Every row gives one point. Any point is a mix of the corners, with weights that add up to 1. It lies inside the corners' shape when no weight is negative. Is each point inside? If not, which corners have a negative weight?
(in the rows, 128 means zero)

Corners:
(1): [129 110]
(2): [ 67 185]
(3): [179 101]
Points:
[128 123] => inside
[166  96] => outside (2)
[170 106] => inside
[157  98] => outside (2)
[150 102] => outside (2)
[ 93 148] => outside (3)
[161 107] => inside
[136 115] => inside
[137 111] => inside

Corners:
(1): [133 105  68 125  80 130 103 109]
(2): [173 123 105  66 197 108  89 215]
(3): [ 92 118 137  79 197  88 164 134]
(4): [ 39 136 106 158 142 171 175 136]
(5): [169 165  84 116 183 143 112 155]
(6): [168 182 160 155 114 141  95 147]
(7): [174  69 124 175  50 162 105  66]
(8): [ 70 123 170  87  72 175 170  74]
(9): [176 156 146 130 135 115 169 139]
Points:
[110 125 131  93 167 113 149 133] => inside
[111 136 112 131 141 144 146 140] => inside
[110 132 126 122 116 147 140 121] => inside
[130  92  94 124 143 127 121 121] => outside (6, 8, 9)
[114 136 100 105 165 131 145 144] => outside (6, 7)
[120 125 116 112 131 140 120 137] => outside (9)
[138 137 126 140 111 142 130 117] => outside (2)
[155 141 143 135 106 132 140 102] => outside (2, 4)
[159 122 123 121 116 140 116 117] => outside (4)

Corners:
(1): [109 135 149 136 104 131 134 121  98 124 147 120 145 135 137 110  94 146]
(2): [148 135 130 115  97 133 132 139 150 125 140 118 132 127 117 118 105 175]
(3): [127 109 152 118 114 149 140 125 109 110 140 146 149  97 118 124 129 129]
(4): [129 139 137  99 131 134 118 112 149 120 145 128 146 131 127 128 154 119]
(5): [147 109 136 134 115 129 146 184 116 150 137 141 153 132 115 127 122 118]
(6): [ 92  76 121 114 113  88 128 134  99 102 132 172 136 106 249 142 149 120]
(7): [120 127 100 111 111 145 138 138 133 109 129 120 104 132 108 114 149 124]
(8): [136 145 121 158 110 131 136 113 141 158 127 174 159 110 117 112 139 107]
(9): [110 127 122 140 156 113 128 127 126 127 135 120  95 113 136 118 142 117]
(10): [134 143 126 129 104 110 137 130 126 103 137 120 142 113 119 109 138 118]
(11): [151 134 133 108 134 137 140 122 135 125 130 121 156 123 150 118 141 125]
(12): [151 118 118 116 119 128 132 134 152 181  75 123 164 109  94 108  73 130]
(13): [106 138 149 140 101 101 143 112 153 101 140 118 104 145 120 146 140 153]
(14): [129 143 144 108 112 113 148 134  94  99 154 126 148 103 153 179 123 117]
(15): [102 150 135 109 123 131 128 142 149  90 124 129 113 126 145 132 151 125]
(16): [158 147 143 105 100 136 125 108 149 139 126 121 120 127 101 130  92 122]
(17): [136 146  98  96 177 150 112 113  64  98 128 137 139 131 103 113 126 113]
(18): [147 110 134 162 125 136 147 142 129 137 125 119 152 101 115 127  62 120]
(19): [106 134 151 124  93 130 104 115 132 110 143 119 114 127 146 144 151 148]
Points:
[129 128 129 122 116 128 134 133 125 120 131 131 133 121 132 125 127 130] => outside (4)
[115 122 141 130 108 117 138 135 120 118 131 124 127 117 137 133 115 128] => outside (2, 4, 8, 11, 17)
[122 132 131 117 123 136 127 121 113 115 134 130 148 118 140 123 127 122] => outside (2, 5, 9, 13, 16)
[126 134 136 109 110 128 130 132 130 112 136 123 132 129 131 130 131 140] => outside (8, 9, 18)
[134 131 132 120 112 128 133 128 133 121 132 131 137 121 128 130 127 130] => outside (1, 9)

Corners:
(1): [114 116 119 108 130 104 154 122 122 152 146 244 129 114  91 106 125 106
 170 144]
(2): [145 106 129 120 142 146 103 101 117 140  99 115 138 130 133 106 118  99
 109  91]
(3): [ 95  94 146 106 140 180  97 137 147 100 103  85 144  87 165 110 137 109
  64  92]
(4): [170 120 139 103 132 123 172 125 122 127 158 136 149 120 112  91 122 212
 151 143]
(5): [168 108 104 109 119  92 178 117 109 117 141 118 154 142 117 140 143 150
 123 132]
(6): [105 100 141 105 139 114 107 157 136 133  98 116 109 121 145 129 132 104
 113 133]
(7): [121 123 102 112 132  99 113 111  77 124 118 143 149 135 124 104 131 107
 141 139]
(8): [ 98 161 152 203 117 106 105 131 143 125  95 164 101 106 120 115 116  88
 111  83]
(9): [165 169 146  99 125  97 131 142 141 137 120 172 103 130 104 148 136 137
 162 130]
(10): [110 136 151 141 139 136 115 130 142 122  97 120  99 115 125 123 150 106
 145  87]
(11): [100 110  98 150 128 163 111 108 110 128 143 111 139 103 128 127 111 107
 148 139]
(12): [129 101 122 113 135  98 145 143 120 148 148  94 151 105 153 105 135 160
 123 112]
(13): [120 116 146 129 126 133 116 153 116 128  98 135 142 173 111 139 147 104
 151  98]
(14): [132 139 139  93 125  97 147 120 145 121 103 118 139 121 135 114 109 122
 140 138]
(15): [152 117  67 106 126 123 140 116 131 121 123 104 139 131 123  90 113 130
  85 114]
(16): [162 119 161  97  72 113 159 134 133 146  87  93 140 106 187 131 160  99
  95 151]
(17): [149 108 111 105 109 103 121  70 103 112 172 156 150 132  95  97 126 132
 152 106]
(18): [133 152 103  96 129  97 171 130 144 145 129 115 125 108 135 106 119 249
 129 130]
(19): [112 101 128 121 122 110 121 147 108 121 142 130 105 143 132 128 126 107
 133   9]
(20): [132 149 147 109 116 111 146  91 104 145 161 135 117 120 113 111 144 119
 153 123]
(21): [115 110 112 109 147 116 127 148  98 147 134  93 136 174 203 117 170 100
 125 143]
Points:
[128 122 110 115 127 111 140 120 121 126 152 144 130 106 112 113 120 158
 129 117] => outside (2, 10, 13, 14, 16, 21)
[132 122 133 116 122 119 137 125 121 132 126 126 136 122 135 119 136 130
 133 120] => outside (6, 15)
[125 116 124 121 128 120 122 129 122 127 116 126 130 131 136 123 136 101
 126 114] => outside (4, 18, 20)
